Each row is a point. Each copy is the shape, with its points in the same order, stretched, turned, moved and blurred by noise. Some copies are also mirrored. Which?

Shape (7 x 3)
[[-42 -21  -5]
 [ -5   9  16]
 [ -1 -22 -12]
 [ 14 -51   3]
 [-17  45  57]
 [-17 -23  10]
 [ -6 -13  19]]
Copy 1 (7 x 3)
[[-39  35  15]
 [ -7  -6   1]
 [  0  38   3]
 [ 14  48  34]
 [-24 -57  -1]
 [-19  21  25]
 [ -5   8  19]]
Copy 1 is: mirrored
Copy 2 (7 x 3)
[[ 17 -17  35]
 [-17   4   2]
 [ 18 -19  -5]
 [  2 -50 -14]
 [-60  37  19]
 [ -9 -24  15]
 [-16 -14   5]]
Copy 2 is: mirrored
Copy 3 (7 x 3)
[[-47 -23 -26]
 [-12   3   2]
 [ -5 -28 -28]
 [  5 -58 -11]
 [-26  38  42]
 [-26 -26  -8]
 [-13 -20   4]]
Copy 3 is: only turned
Copy 4 (7 x 3)
[[-41 -32 -14]
 [-12   3  11]
 [  3 -33  -8]
 [ 12 -56  13]
 [-39  46  40]
 [-23 -30   7]
 [-11 -19  18]]
Copy 4 is: only turned

Shape (10 x 6)
[[-24 -11  26  22   9 -19]
 [-36  25   8  23 -11   3]
 [ 10 -22 -28   2  -3 -55]
 [ 10   5   1  -4 -11 -25]
 [-19  15 -15 -24  34  17]
 [-13 -11   0  26 -22 -16]
 [-25   8   7  -6  -8  27]
 [  9  -9 -36 -17  15 -19]
 [  8  18  -8   7  -5  16]
 [-25  20   7   0 -20   7]]
Copy 1 (10 x 6)
[[-14 -22  34  19   9 -18]
 [-33  19  23   8 -17 -14]
 [ 27 -35 -23   6  -2 -56]
 [ 19   1   1 -13  -8 -31]
 [-25  14 -25 -15  24  13]
 [  0 -17  17  12 -28 -24]
 [-24  10   8 -12 -14  19]
 [ 12 -17 -42  -5   9 -22]
 [  7  29  -4   2 -11   2]
 [-24  18  14 -16 -19  -8]]
Copy 1 is: only turned
Copy 2 (10 x 6)
[[ -2 -28  43   8   3 -26]
 [-18  -4   4  33   9 -33]
 [ -7 -26  32  -6 -60  16]
 [  5   2  17  -1 -30  -7]
 [-32   1  -4 -24  28   7]
 [  4 -28  13  24 -26 -19]
 [ -5  -8 -16   0  20 -27]
 [-15 -15   7 -20 -27  30]
 [  6   5  -8  16   3   4]
 [ -8   3 -12  12   1 -33]]
Copy 2 is: mirrored

Shape (12 x 8)
[[-12  30  -1 -11 -19 -38  12 -35]
 [ 22   5 -13  17 -18 -24   8  17]
 [  7  39   5   6  15  -1  41 -16]
 [  4 -26  42   1  19   5  -3 -25]
 [-17  40  -5  21  18   0   3  19]
 [  7  -3  23 -11 -30 -27  40  -2]
 [ 24  34  26 -23  -5  15 -14  -9]
 [-16  10   7 -32 -11  22 -19   5]
 [ 36  35  46  -4 -42  13  15   8]
 [ 21 -25 -13 -20 -13  16 -25  15]
 [-27   8  17   2  17 -18  -9  23]
 [-11  38   7  27 -28  28  35 -23]]
Copy 1 (12 x 8)
[[-12  17 -10  -9 -23 -45  20 -33]
 [ 14   1 -13  22 -21 -18  16  24]
 [  6  33  16   8  -4  -7  52 -18]
 [  5 -29  38   8   7   1  -5 -30]
 [-21  44   5  31   1  -1  14   8]
 [ -1 -20  19  -8 -35 -29  39   2]
 [ 22  30  26 -20 -19   4 -10 -13]
 [-20  14   8 -28 -18  16 -19  -2]
 [ 31  21  43  -4 -60   1  17   7]
 [ 14 -17 -11 -15  -8  22 -24  21]
 [-34   7  19  16   5 -17  -6  12]
 [ -9  29   7  21 -50  21  43 -29]]
Copy 1 is: only turned
Copy 2 (12 x 8)
[[  5   3   0 -49 -20 -29  43 -17]
 [ 25  -1 -18  -2 -27 -23  15  22]
 [ 14  18   8 -11  17   0  52   1]
 [ 10 -25  43  -9  15 -15 -14 -23]
 [-12  11  -4 -15   2  14  20  35]
 [ 21  10  23  -1 -17 -54  34  -8]
 [ 34  40  25 -32  -1   4  -9 -12]
 [-11  40  12 -23  -6 -13 -26 -10]
 [ 53  47  43  -3 -28 -14  17   2]
 [ 18  15 -16   3  -8 -22 -49 -10]
 [-17  -5  18 -22   3 -21  -3  32]
 [ -5  30  24   5 -29  20  51 -16]]
Copy 2 is: mirrored

Shape (16 x 11)
[[ -5  -3  26   5 -13   6   4 -43 -13 -11   8]
 [ -4  -2  -7  13  -5  10 -20   2 -17   3   7]
 [  2  -5  48  -3   3 -39  -7  -3   0 -22  -6]
 [  7  -1  13  -7  13   5   9  -4  -6 -20  10]
 [  7  26 -10 -34  -7  19   8  10  -9  16   9]
 [ 10  47  22  11 -10 -13   9 -10 -11 -17   5]
 [-12   1   0  13   6  13   6   4  -8 -12   7]
 [ 13  -1   4   3   6  21   1   5 -19  25  -2]
 [-46   0  -6   0  33   3   1 -15 -16 -17 -13]
 [ 12  -7 -11  14   9  14   0 -12   5 -13   2]
 [ 14  -1   1  11  -8 -14   9   3  -8 -18   8]
 [ 10  16  -4   7 -16 -39  -3   9 -15  -5  -9]
 [  1   4   0   3 -15  22  -6  -1  -9 -13 -10]
 [  3  -7  -7  13 -15  21   7   4  17  15   8]
 [  7   1   0  13  -8  -5   6  10 -19 -14   2]
 [-30  -7  14  14  -9  12 -60   3 -16   1   8]]
Copy 1 (16 x 11)
[[ 14 -16  29   3  -8   4  -3 -31 -20  -6 -31]
 [-14   1   4  19 -14   4 -24   2  -5   7 -10]
 [ 33  -7  35  -9   8 -37  -7  16  -5  -9 -20]
 [ 10  -5  22  -3  20   9  -4   3  -5 -15  -8]
 [  1  25 -15 -31  16  23 -11  -4 -12   4   5]
 [ 21  39  15  -5  -2  -8 -12 -10 -26 -33 -25]
 [-16   7  17  14   7   5  -2   4  -4  -7 -11]
 [  7  11  -5  16  -1  23  -8  12 -16  17  -8]
 [-31 -11   9  25  40 -21  -8 -10 -23  -2 -25]
 [  0 -13   2  20   2  16  -2   0   8 -19 -16]
 [ 10  -1  14   1 -13   0  -1  11 -10 -27  -2]
 [ 13  13  -6  -4 -19 -28 -10  18 -24 -22  -5]
 [-12   4   6  -2  -7  14 -10   9  -8  -5 -31]
 [ -3   7  -1   7 -17  18  15   2  16   6  -4]
 [ -2   6  12   4 -10   2  -5  18 -17 -18  -8]
 [-28  -3  22  22 -13 -17 -51   2  14  32 -27]]
Copy 1 is: only turned
Copy 2 (16 x 11)
[[ -3 -15   9   6 -10  14  -3 -51 -12  -1  14]
 [ -9   2  -2  12  -4  -2 -27   5 -14  -3   5]
 [ 17 -14  49 -11  17 -35  -5 -41  -3  -1  12]
 [  9  -9  19   1  11   8   9 -10  -3  -8   7]
 [ 10  22   5 -31  -9  21  -2  22  -8  -8   2]
 [-10  21  22 -20  31  15 -16 -31  -5  20  12]
 [-16  -3  13  14   4   6  -3   2  -2  -1  -4]
 [ 15  11   4   8 -10   2  -2  10 -19  16  -4]
 [-18   3   5  19   9 -13  15 -22  -3 -34 -27]
 [  6  -5  -3  23   5  12  -2  -6  14   1  -1]
 [ -2 -16   4  -8  19  -3  -6  -5   1  11  13]
 [ -1   1   1 -32  24 -22 -24  -9   1  16   2]
 [ -6  -8  11   3  -7  21 -23  -5  -3   2 -12]
 [ -5  -4   6  15 -25   8  -7  15  16  17   3]
 [ -7 -13   4  -4  15   0 -13   1  -6  15   0]
 [-16   8  29  28 -19 -20 -59  -5 -27 -24   4]]
Copy 2 is: mirrored
Copy 3 (16 x 11)
[[ -7  19   7  10 -38   1   0 -42   7   5   0]
 [-10  -4  10  17  -5   4 -16 -10  -8   5  18]
 [  4   3  29   4 -13 -47  21 -10  15 -12 -21]
 [ -2  14  13   6  -6  -1  31 -12  -6  -4  12]
 [ -6  27  -8 -19 -12   4  -1  22 -29   6  23]
 [  7  46  14  38 -30 -22   3   6   6  -5   4]
 [-18   5  12  23  -7  13  12  -6  -7  -1   6]
 [ -5   4  20  -5   0  14  -3   2 -17  35  14]
 [-29  18  22  21  16  10   3 -27 -26 -16 -24]
 [ -2  10   3  14  11  19  14 -20  10   1  15]
 [  1   2  -4  28  -8 -15  23  -6   4   4   9]
 [  7   8  -7  31   0 -42  -5  11  -1   4  -9]
 [  7   4   4  10 -19  18  -6  -4  -5  -7   7]
 [-20  -3  -6  -1 -11  24   1   3  16  16  12]
 [  1  -2   3  29 -10  -8  13   0  -8   7   6]
 [-20 -20  37   8 -18  -1 -46 -16  -3 -19  15]]
Copy 3 is: only turned
Copy 4 (16 x 11)
[[ -3 -15  28  -4 -25   3  -4 -27  -3 -13  26]
 [  4  -1 -20   8  -5  15 -12  -6  -8 -21  16]
 [ -4   3  35 -14 -12 -21 -40   7  19 -23  -5]
 [ 12  -8  15 -12  -5   8   7   5  12 -17  -2]
 [ 14   5 -26 -24 -21  16  11   9  -7  19  -1]
 [ 14  29  28 -11 -24  -2  -4  13 -19 -14  24]
 [ -6  -4  -3  -1   1  11   7   2  -9 -25   3]
 [ 14  -7 -10  19  -7  16  -5  -6 -17   6 -10]
 [-12  -4   2 -35  32  -3   0 -26 -16 -33  -1]
 [ 11   6   1  12  -5  14  14 -17   9 -27   1]
 [ 12   2   2   4 -17 -13   2  13   8 -26   9]
 [ 12  25  -8  -5 -18 -34 -21  11  -5 -20   8]
 [  3   1  -9  -1 -28  17   1 -13  -7 -28  -1]
 [-16   2 -16  26 -21  17  12  -3   3  -2  -3]
 [ 10  -1  -5   4 -13  -8  -1  11  -7 -29   5]
 [-19  -5 -20   2   3  37 -51 -15  -2 -34  28]]
Copy 4 is: only turned
